Rows are points. To make a cloud, some directions were put in groups of two or more. Within a group, all points are equally far from the middle, so they leave a hole (a ring in 2 directions, a hollow ball in 3). The other directions are filled evenly. Then the cloud was stretched, turned, moved and blurred a little. Count the holes, and give their numbers of directions, smallest first.

Cloud:
[[ 4.1  5.9  1.3]
 [ 4.8  2.3  2.8]
 [-1.9  2.5 -5.8]
 [-5.1 -3.4 -1.0]
 [ 1.2  3.3 -6.6]
 [ 2.8  3.0 -5.9]
 [-3.3  1.4  1.5]
 [-2.0  2.4 -5.9]
 [ 0.9 -4.1  0.4]
 [-1.3 -5.1 -0.1]
 [ 2.7  6.4 -3.6]
 [-1.8 -4.4 -3.5]
 [ 2.6  2.6  4.7]
 [ 0.0  0.3  5.1]
 [-0.9  0.7 -6.9]
 [-2.4  1.0 -6.3]
 [ 0.0  4.7 -5.4]
 [-3.6 -3.9 -4.1]
 [-3.9 -4.8  1.0]
 [ 4.4  5.3  2.1]]
Holes: 1 (3)

Cloud (22 x 3):
[[-1.3 -5.6  1.7]
 [ 5.7 -0.7 -4.1]
 [ 1.9  1.0 -3.2]
 [ 0.7 -6.4 -2.9]
 [ 0.0 -4.1 -4.7]
 [-0.6 -4.2 -2.9]
 [ 1.5 -4.2 -5.8]
 [ 6.6 -2.1 -4.5]
 [-6.2 -2.6  2.2]
 [-0.2 -3.7  3.5]
 [-1.3 -2.6 -0.1]
 [ 4.0 -3.7  0.8]
 [ 4.7 -0.2 -2.5]
 [ 0.5 -2.7  4.2]
 [ 6.1 -4.9 -3.3]
 [-4.0 -3.2 -1.5]
 [-3.4  0.4 -4.0]
 [-9.1  1.1  3.2]
 [-0.8 -5.1 -1.3]
 [-4.9  0.1 -3.7]
 [-3.9 -4.2  1.9]
 [-8.4  0.0  2.3]]
Holes: 0

Cloud, 28 rows:
[[ 0.1  3.9 -0.9  5.0]
 [ 5.0  4.4 -0.2  1.1]
 [-1.1 -0.6  7.0  6.4]
 [ 0.8 -2.6  0.8  5.1]
 [ 3.7  1.1  1.7  4.9]
 [-0.6 -3.8  2.0  7.4]
 [ 4.0  5.0  2.2  0.8]
 [ 2.3 -2.5 -3.9 -0.8]
 [-1.4  0.5 -1.9  4.7]
 [-0.2 -5.7  1.1  3.7]
 [ 1.8  5.1 -4.3  2.7]
 [-6.4 -0.6  3.2  1.8]
 [ 4.1  4.3  0.4  0.3]
 [-6.3 -1.2 -1.4  0.9]
 [ 4.8  1.1 -0.1 -0.2]
 [ 1.0 -0.4  5.9  7.6]
 [-5.4 -7.6 -0.3  3.7]
 [ 1.2  9.3 -2.0  1.3]
 [-4.5 -7.3  6.3  1.3]
 [-1.3 -4.2  3.5 -0.2]
 [ 2.8 -2.1 -2.1  1.8]
 [ 1.1  4.1  2.3  2.5]
 [ 1.0 -2.4 -2.8  3.6]
 [-5.8 -4.9  1.4  1.9]
 [ 0.7 -0.2  6.5  6.8]
 [-1.9  1.2 -6.9 -0.9]
 [-0.3  6.2 -3.8 -1.1]
 [-0.9 -6.6  0.0  5.6]]
Holes: 0
